Every row gives one point. Before rounding, the points of a table are all equally far from one centre. They may lie mostly on one side of it. Where is the centre, to within rounding?
(in the rows, 128 means zero)

Points (6 x 2):
[[109  86]
 [ 75  90]
 [165 139]
 [112  87]
 [130  93]
 [ 64  95]]
Centre: [ 99 154]

Points (18 x 11):
[[127 114 181  98 108  98 143 140 184  54 102]
 [ 71 117 107 108 171  84 152 190 176 159  88]
 [148 112  99  96 151 157 138 166  43 129 121]
 [100 154 175 147 136 106 136 189 157 149  65]
 [131 126 156 166  92  78  91 138 127 164  49]
 [116 116  99 111 109 172  93 186 114 136 126]
 [ 86 165 133 145 189 136 163 154 165 120 110]
 [152  92 136 122 133 167 181 233 141 118 103]
 [139 187 133 153 143 108 138 171 100 177 144]
 [133  74 124 110 131 111 172 138 131 173  19]
 [ 82 122 123 136  69  62 139 168 179 107 101]
 [ 55 100 137 106 146 100 158 178 111 127 119]
 [103  99 116  94 119  95  79 185  95 169  98]
 [ 94 117 122 115 144 115 123 194 171  33 112]
 [ 72 161 137 133  91  92 161 145 113 117 109]
 [116  37  90 130 144 121 109 220  96 106 105]
 [ 93  84  62 117 111 148 120 191 133 125  66]
 [138 127 148 145 123 114 153 183 219 144 150]]
Centre: [163 110 106 134 143  89 139 155 134 111 101]
